Every row gives one point. The last column is the point's height on a tilted bowl or saddle (a function of degree 2), plus a little noise. Along how many of its main directions does it bend up, bend down or stay straight?

Points (18 x 4)
5, -6, -16, -2
16, -28, -26, -5
-10, -8, -27, 15
-2, -34, -11, -10
-24, -39, -15, 11
-17, 9, 5, -5
-8, 7, 60, 60
14, 0, -4, -4
-11, 4, -3, -4
-19, -31, -24, 22
-11, -26, -7, -5
-7, -7, -17, 3
3, -4, -4, -5
-8, -7, 18, -3
4, -27, -19, -3
4, 18, 11, 4
25, -8, 25, 16
11, -1, -20, -1
Directions: 1 up, 1 down, 1 straight

Points (27 x 5)
2, -24, 17, -4, -20
13, -29, -41, 19, 2
17, -16, 26, -22, 49
10, -24, 2, -22, 43
0, -10, -2, -26, 39
-1, 16, 20, 22, 14
39, -18, -15, 1, 13
0, 13, -29, -60, -15
1, 12, -18, -25, -17
6, 29, 16, 7, 23
8, 21, -2, 2, -8
32, -7, 5, -24, 54
-19, 20, -9, -16, 7
27, -35, -10, -21, 60
-17, 12, 6, -10, 9
21, 24, 15, 15, 54
13, -34, -7, -1, -5
3, 34, 18, 0, 17
-9, 4, 19, 3, -9
24, -7, 37, -8, 57
-8, 6, 3, 11, -2
-19, 1, 3, -14, 26
-15, -16, 1, -7, 22
24, 1, 2, 2, 11
11, 8, -20, 24, -1
-10, -24, -25, 16, 24
6, 22, 20, -26, 13
Directions: 2 up, 1 down, 1 straight

Points (40 x 7)
1, -27, 1, 4, -16, 16, 51
37, -22, -14, 5, 4, 13, -29
27, -8, 16, 15, -20, -27, -4
28, -20, 1, -12, 5, -5, -30
-13, -2, 6, 60, -4, -2, -14
-12, 13, 7, -15, 17, 11, 19
-2, -22, 21, -6, 16, 6, 5
22, -5, -8, -8, 4, -26, -18
1, 7, -10, -1, -8, 8, 25
2, -1, 13, -18, 16, -9, 18
-2, 15, 20, 11, 30, 6, -18
-3, 13, 9, -25, -11, 6, 6
-42, 17, 19, -6, 14, -8, -32
0, -15, 16, -7, -19, -2, 21
17, -2, -25, -7, 20, -1, 1
-7, -15, 10, 15, 11, -9, 10
-10, 6, -3, -15, -2, 20, 27
3, 35, 20, 0, -17, -1, -22
8, 23, -3, 5, -19, 0, 1
-23, -22, -7, 1, 10, 21, 1
0, 1, 42, -15, 10, -17, 49
22, -8, 8, 15, 1, 5, -4
-1, -2, 16, 19, 11, -3, 2
28, -8, -16, -7, -15, 8, -8
-19, 17, 3, -2, -6, 4, 5
4, -6, 28, -10, 18, 11, -9
-7, 13, -27, 21, -8, -10, -6
1, 16, -13, -30, 8, -5, 46
-2, -6, 9, 2, -1, -24, 16
26, 4, -5, 6, -17, 17, 7
-20, 24, 14, 7, -35, -4, -47
-9, 1, 7, 14, 0, -20, 3
-24, 33, 21, 0, 16, 20, -17
-7, 5, -22, -24, -19, -8, -10
-22, -4, -5, -1, -2, 12, 10
-4, 4, 18, -24, 8, -40, 60
2, -4, 17, 0, 7, -20, 24
-25, 13, 4, -31, -4, -6, 0
14, -5, -8, -6, 1, -3, 0
18, 4, -28, -17, -9, -5, 0
Directions: 2 up, 4 down, 0 straight

Points (67 x 9)
-18, 40, 11, 0, -25, -1, 6, -15, -30
2, 5, -10, 0, 1, 47, -23, 18, -45
13, -12, 19, 15, -13, 27, -23, 7, -38
28, -7, 5, -14, 6, -14, 12, -11, 0
-9, 12, 1, -8, -13, 0, 31, -20, -11
6, -23, 0, 9, 26, -12, 11, 5, 1
18, -3, 36, -3, 11, 12, 10, -5, -13
20, -4, -15, -14, -8, 22, -3, 17, -10
-43, -38, -22, -39, 31, 27, 12, 0, -60
20, 2, -18, 2, 0, -24, 1, 36, -23
4, -4, -21, -1, -11, -7, -20, 5, -13
-11, 11, -14, 32, -1, 3, 3, -50, -26
13, 3, 2, 18, -16, 9, 0, -9, -12
11, 4, 2, 11, -15, 20, -3, 8, -15
13, -9, -36, 14, -5, -3, -20, 10, -33
-3, 18, -30, -4, 47, -21, -17, -1, -31
9, 12, -11, -21, 10, -1, 5, 7, 5
-4, -20, 0, -15, -11, 5, 28, 6, 2
-12, -24, -4, -14, -27, -10, 3, 36, -30
-3, 10, 16, -18, -1, -4, -24, 20, -6
9, -8, 1, 4, -4, 11, 3, -8, 0
-4, 17, 8, -34, 9, 14, 36, -12, -16
37, -2, 21, -21, 4, 13, 23, 4, -5
-17, 9, 8, 16, 15, 11, -13, -4, 2
-16, 29, -22, 16, -7, -12, -32, 3, -30
9, -6, 5, -30, -2, 11, -1, 21, 0
26, 1, 18, 2, 13, 23, 6, -50, -36
3, 8, 25, 9, -33, 26, -8, 8, -42
-18, -9, 1, -6, 13, 22, -2, -60, -33
9, -10, -11, -6, -35, -15, -17, 21, -34
-46, 11, 24, -14, 10, -17, -16, -11, -20
11, 7, 18, -20, 4, 9, -4, -3, 5
5, -32, 28, -3, 15, 31, 16, 14, -21
11, -12, -7, -5, 16, 10, -20, 42, -28
2, -17, -15, -1, -15, -20, -19, -12, -23
4, 13, -10, -4, 15, 3, -2, -18, 4
21, -4, 5, 9, -9, -1, -12, 8, -11
19, 2, 39, -14, -2, 8, 8, -9, -13
-2, -2, 9, -15, 26, -16, -15, 3, 2
27, 22, 17, -1, 14, -16, -5, 28, -21
-34, -24, -30, 0, 0, -21, 3, 22, -28
-27, 12, 9, 16, -19, -20, 4, 2, -26
6, 3, 20, -19, -2, 15, 14, 15, -3
-1, 11, 4, 2, -31, 40, 51, -11, -46
13, -12, 16, 12, 31, -32, -11, 2, -21
6, -3, -16, 47, 8, 23, -20, 22, -55
-50, 5, -18, -24, -15, -9, 1, -15, -48
6, -16, -2, -7, -13, -38, 4, -13, -24
-23, -16, -1, -3, -11, 27, 21, 9, -15
-12, -39, 19, 5, 4, 32, -36, 30, -59
-18, -16, -14, -27, -24, 7, 18, -29, -32
-30, -33, 40, 11, 2, 4, 5, -14, -28
7, 10, -3, -5, 6, -33, 8, 19, -12
-12, 3, 2, -3, 6, -23, -6, -2, -2
-5, 7, -23, -25, 12, 5, -18, 16, -12
-4, 0, 23, -12, -3, 33, -27, 18, -29
24, -11, 16, 2, 4, 15, 30, -3, -6
-30, 9, 4, 9, 18, -20, -31, -11, -3
5, 13, -2, -23, 11, 9, 15, -10, 4
29, 5, 24, 5, 12, -7, -14, -35, -22
-4, -3, 3, -20, 2, -31, 10, -5, -9
11, -10, 9, 14, 31, -37, 23, -14, -27
-14, -17, -11, 13, 6, -16, 5, -34, -15
1, -10, 5, -2, 4, 38, 0, 5, -15
1, -3, 6, 0, 3, 9, 12, -30, -3
34, -6, 16, 6, 17, -26, -19, 3, -26
-3, -7, 21, -34, -10, 25, -3, -42, -32
Directions: 0 up, 6 down, 2 straight

Points (62 x 9)
-8, -5, -12, 20, 11, 4, 14, 28, -7
-25, -4, -4, -17, 5, -7, 8, 0, -3
-10, -24, -20, -7, 4, -3, -3, 21, 1
-9, 5, 12, 17, 0, -17, 2, -4, -3
-2, 31, 0, 4, -3, 26, 3, -23, -4
6, -22, 19, -24, 13, 11, -8, -1, 0
12, -8, 2, -10, 26, -13, -16, 23, 6
-1, 18, 4, -15, -22, 3, 16, 23, 2
52, -6, 14, -6, 13, -12, -11, 4, 4
-5, -25, -22, -16, -9, -1, -25, 6, 0
-17, 27, 10, 23, 20, 2, 0, -37, -11
-10, 29, 6, -2, -9, 21, 30, 19, -14
33, 11, -60, 6, 7, 15, -19, 9, 2
26, 7, -9, -2, 24, 20, -21, -16, 21
-27, 3, -18, -2, 12, -20, 10, 3, -7
22, -33, 10, -7, 7, 1, -21, 12, -2
-5, -15, -16, -1, -7, -6, -16, 7, 4
-6, -12, -5, 1, -16, 25, 39, 2, -13
-6, -16, -17, -3, -18, -6, 0, -15, -5
11, -9, -32, -10, -18, -23, -3, 23, -1
30, -12, -11, -5, -1, 0, -16, 3, 6
1, 10, -2, -6, -29, -24, 1, 4, 1
13, 30, 10, -3, 35, -17, -23, -8, 10
-22, 17, -9, 6, 0, 32, 22, 24, -16
-2, 7, -8, -6, -22, 43, 4, 10, -9
-19, -19, -13, -13, 16, -6, 17, -8, -5
-9, 11, -2, -3, -1, -14, 14, -19, -2
-1, -1, -21, -11, -3, -22, 4, 6, 3
-25, -12, -14, -34, 15, 1, 22, 7, -4
-17, -16, -9, -2, 8, -15, 46, 25, -19
16, -4, -22, -3, 18, -24, 9, -8, 2
-9, -18, 2, 14, 7, 38, 10, 3, -3
2, 9, 3, -17, 4, -7, 16, -16, 3
22, -20, 0, 3, -23, -6, 30, -1, -5
-10, -22, 13, -16, 6, -40, 3, 7, -18
37, -1, 23, -17, -25, 20, 40, -16, -13
-12, -5, 21, -1, -22, -29, 4, 15, -11
-39, -34, 58, -4, 14, -28, 20, -16, -60
1, 18, 5, -19, 8, -12, 16, 32, 3
-8, 23, 1, 1, 9, 5, 14, 26, -3
28, 38, 14, 2, -7, -9, -17, 1, 12
-2, 6, -36, 20, 8, 6, 32, -22, -12
-10, -2, 0, -10, -19, 1, 3, 3, -1
-22, -12, -26, -9, 18, 13, 11, -9, -2
16, -1, 15, 40, 22, -1, -38, -15, 18
46, 9, 8, 23, 19, -14, 32, 8, -7
-28, 3, -2, -21, 0, -10, 7, 3, -4
25, 24, -15, -24, -25, 26, 16, -2, -6
-22, 8, 12, -7, 41, 5, -18, -7, 2
-5, -14, 12, 5, 5, -10, -13, 7, 0
31, 4, -13, 18, -10, -29, 15, 22, 4
10, 9, -14, -7, -1, 7, -10, -2, 11
11, -10, 12, 24, 23, -12, -42, -30, 6
-23, 13, -28, -9, -16, -4, -3, 15, 2
35, 16, -13, 6, 4, -28, -34, 1, 13
-26, 12, 1, -8, -22, -11, 40, 27, -5
8, 19, -8, 21, 7, -31, 10, 33, 0
-21, 1, 7, -1, 17, 5, -26, 1, 9
9, 32, -32, 23, 37, 15, 14, -1, -12
26, 18, 15, 4, -35, 14, -26, -10, -12
-27, 23, -9, -17, -20, 5, -17, -5, -8
-5, -26, 17, 46, -4, 5, -1, -19, -5
Directions: 1 up, 4 down, 3 straight

Points (64 x 9)
-2, -22, 7, -5, 19, -12, 7, 14, 13
-29, -18, 3, -13, 21, 43, 45, 26, -12
22, 40, -29, 43, 4, -20, -8, 19, 46
10, -17, -31, -23, 20, -11, 19, 3, 31
12, -18, 0, -7, -17, 1, -3, -4, -5
35, -5, 23, 10, 10, -5, -15, 6, 23
-52, -25, -48, 35, 25, -39, 16, -1, 7
14, -15, 22, -1, 23, 7, -14, -33, 4
-30, 13, -10, -6, 17, -1, 3, -8, -16
20, 8, 30, -1, -12, 8, -1, -45, -13
-34, -17, -36, 21, -25, -2, 22, 3, -38
53, 29, -11, -21, -1, -4, 0, -41, -12
8, -10, -8, 26, 0, -31, -17, -21, 2
22, -8, -25, 12, 26, 59, 6, 25, 23
-2, 45, 50, -41, -9, -11, 46, -16, 30
20, 3, 27, -44, -6, 26, -49, -32, 21
-10, 30, 21, 25, -19, -11, -14, 6, 13
-32, -22, -5, 18, -6, 13, 45, 4, -28
28, -3, -37, 2, -22, 4, -3, -29, -34
-18, 29, 19, -5, 12, -30, 1, 0, 28
4, 10, 16, 31, -2, 17, 22, -23, -17
-13, -7, -28, -4, 12, -16, 6, 3, 5
7, 31, -13, 15, -25, -25, -12, 6, 12
25, 9, 53, -31, 10, -18, -40, -3, 60
-43, -43, -3, -15, -23, -18, 39, -24, 7
3, -9, -1, -6, -8, -36, 3, -25, 5
32, -24, 10, 12, -14, -21, 15, 30, 12
31, 29, -1, -35, 18, 17, -4, -5, 18
30, -3, -1, -9, 22, 15, 24, 14, 16
43, 19, 25, -9, -19, -36, 4, -14, 43
8, -11, -16, 21, 21, 12, 34, 22, 4
-11, -10, 20, 9, 8, -39, 35, -24, 15
17, -2, -3, 27, -4, -9, 55, -25, -3
11, -53, -4, -30, -11, -29, -25, -11, 35
15, 21, -30, 25, -5, -6, -10, 7, 5
-43, -34, 11, 2, -60, 13, 17, 6, -7
-46, -4, 24, 54, 1, 50, 22, 8, -31
5, 23, 20, 26, -13, -1, -38, 22, 24
2, 13, 20, -29, -29, 2, -12, -2, 9
-18, 2, 8, -40, -7, 10, 3, -17, -9
5, 12, 11, -37, 18, 23, 12, -5, 5
-4, 36, 5, -2, -3, -16, 6, -6, 5
33, -19, 5, -3, -7, 32, -14, -32, -3
9, 31, 6, -22, 57, 19, -18, -25, 31
9, -18, 20, 31, -21, 3, 15, -19, -5
26, 24, 10, 25, 22, -25, -7, 32, 48
-43, 28, 4, 37, -35, 17, -11, -2, -29
-7, -19, 55, -19, 2, 37, -5, 0, 19
4, 19, -19, 23, 4, 30, 16, -11, -26
21, -23, -6, 27, -25, 38, -49, 14, 9
-19, 10, 0, -54, -14, -41, -6, 9, 59
43, 13, -4, -5, -5, -6, 3, 1, 18
-18, 19, -7, -26, 48, 12, 15, 18, 28
18, -26, 10, 12, -7, 0, 19, 34, -6
-19, 17, 10, -28, 23, 5, -37, -13, 19
-6, -42, 21, 9, -8, 14, 36, -5, -1
-26, 5, 1, -22, 11, 42, -9, 15, -3
-7, -16, 13, -29, 22, 7, -24, -35, 1
-8, -7, 2, 19, -35, 45, 9, 9, -24
-5, -47, 20, 1, -29, 9, 1, -51, -12
0, -28, -21, 48, -17, 23, -1, 1, -17
18, 11, -8, 11, -6, -13, 8, 32, 11
-3, 8, 8, -5, -17, 31, -12, 2, -12
-32, 22, -31, 32, 34, 11, 14, -5, -21
Directions: 4 up, 1 down, 3 straight
